Each row of a before or after table is a point. One or more steps were done to the points. Then noise was added and the rows were shuffled. The steps act on columns, c1 being the first. Name the steps. A step turns or swaps two columns, mirrors them in a line or flattens them onto one, adds a multiple of one to another, or multiplies or shifts one. Angles are multiples of 10 degrees, from the lower column toward the higher: turns from -170 to 170, lines from 10 to 170 but not 90. Use the fewest steps. Two steps may share a column if one is a turn and the other turns, adds or multiplies; they go together, in the order done. Otherwise the lowest column goes first.
In the rows, 128 means zero.

Before (8 x 3)
[[111 181  91]
 [148 176  97]
 [122 113  71]
 [121 135  61]
 [115 141  94]
 [171 118  84]
 [ 47 241 152]
 [141 158 135]]
After (8 x 3)
[[158 120  63]
 [146 128  74]
 [189 126  84]
 [136 132 134]
 [132 124  96]
 [127 128  92]
 [162 123  99]
 [ 29 134 152]]
Steps: add -0.5 times c3 to c1; multiply c2 by 0

Before (10 x 8)
[[132 162  65 132  80 128 157 205]
 [144  82 112  93 136 186  63  87]
 [ 99  74 119 137 134 155  71 153]
 [121 119 147 129 136 195  72 123]
 [193 142 116 185  94 110 147 191]
 [124 133 118  98 169 173  21 123]
 [188 111  82 151 111 110 138 223]
 [128 156 106 118 200 137 147 125]
 [124 173 114 118 160  72 129  99]
 [135 109 181  69 160 149  79 119]]
After (10 x 8)
[[ 80 168  80 156 151 112 113 221]
 [138 134 147 129  84 193 172 122]
 [114  91 109 115  83 138  62 125]
 [111  90  65 135 182 133 116 207]
 [139 186 116  92  78 186 170  86]
 [113  70 118 120 103  76 100  95]
 [185 187 120 135  84 154 164 155]
 [129 120 120  96  27 176 183 123]
 [ 59 132 115 185 167 110 131 188]
 [130 152 188  73  74 143 161 118]]
Steps: multiply c2 by 1.3; turn c1 and c2 by 160 degrees; turn c5 and c7 by -140 degrees; add 0.3 times c3 to c7

Before (10 x 11)
[[ 86 135 141 133 132 189 157 140  99 123 138]
 [ 70  79  79  76 167 181 115 123 145 111 168]
 [ 72 177  69 134  97 153  61 104  96  53 159]
 [ 51  83  99  66 135 147  64  57  51  66  78]
 [ 51  89 157 121 103 103 143  58  88 136 134]
 [105 134 131 154 185 155 141  66 150 160 180]
 [162 153 111 121  88  93 156  79 140 169 150]
 [110  69  71 133 182 156 104  88 103  83 160]
 [ 96 124  83 142 161  78 157 120  99 159  82]
 [113 118 143  76 104 120 161 151 162  73  79]]
After (10 x 11)
[[107  96 133 179 190 137 139  78 152 130 182]
 [111 185 136 124 110 135 156 192 159 116  78]
 [ 52 182 109 204 138 174  73 161  46  73  81]
 [107 101  83  95 162 171 152 118  95 113  84]
 [ 45 115 151 159 113 192 145 108  90  87 129]
 [166  89 106 142  84 185 143 119 141 154 153]
 [113 174  73 192 176 127 103 102 103  71 157]
 [ 72 192  70 156  92 116  62 119  90 174 154]
 [ 86 143 139 160 125  70 166 133  93 139 145]
 [ 72 142  81 180 160 101 112 173 137  80 170]]
Steps: turn c2 and c10 by 90 degrees; turn c4 and c8 by -70 degrees; turn c4 and c6 by -140 degrees

Before (11 x 18)
[[127 126 154 119 128 150 105 124 122 159 124 168  84 128 131 114 105 142]
 [123 147 128 142 131 137 110 133 146 114  98 153 111 120 124 160 136 100]
 [137 118 157 140 143 129 141 134 136 150 128 121 110 138 141 139 176 155]
 [126 120 143 153 134 140 116 155 140 139 116 168 109 104 105 131 155 121]
 [ 88  96 145 152 128 126 112 145 117  94 131 144 129 102 129 143 156 112]
 [113 134 134 171 102 162 117 125 134 124 145  99 119 142 140  90 133 126]
 [137 149 155  92 142 122 112 127 120 122 148 128 129 113 131 156 123 136]
 [ 99 134 146 144  83 100 111 160 133 127  87 138 144 125 126 119 155  95]
 [ 99 147 143 151 133 129 127 155 115 107 125 127 144 144 136 119 117 137]
 [103 130 147 128 122 156 135 145 132 117 152  89  95 142 126 140 131 110]
 [139 127 127 130 121 128 124 129 141 113 121  82 139 111 132 119 117 141]]
After (11 x 18)
[[113 107 133 171 102 156 117 125 140 172 170  99 117 127 134  89 158 126]
 [103 109 147 128 122 148 135 145 126 179 189  89 107 133 133 140 166 111]
 [ 88 103 146 152 128  95 112 145 129  89 121 144 140 169 117 143 158 112]
 [128 109 154 118 128 140 105 123 131  97 129 169  81  98 122 114 102 142]
 [139 128 126 130 121 127 124 130 132  96 116  83 139 148 141 119 108 141]
 [126 112 143 153 134 128 116 155 105  50  83 167 128 126 140 131 134 121]
 [137 150 155  92 142 144 112 127 131  92 183 128 128 139 120 157 154 136]
 [123 137 129 142 131 153 110 133 124 120  46 153 114 145 146 160  89 100]
 [137 119 158 140 142 118 141 134 141 134 104 119 115 104 137 139 170 154]
 [100 154 146 144  82 116 111 160 126 121   7 138 167 130 134 119  90  94]
 [ 98 143 143 151 133 147 127 155 135 195 126 127 162 142 115 118 114 136]]
Steps: multiply c2 by 1.3; turn c2 and c6 by 50 degrees; add 0.7 times c8 to c13; swap c9 and c15; turn c10 and c14 by -110 degrees; multiply c10 by 3; multiply c11 by 3; turn c11 and c17 by 30 degrees
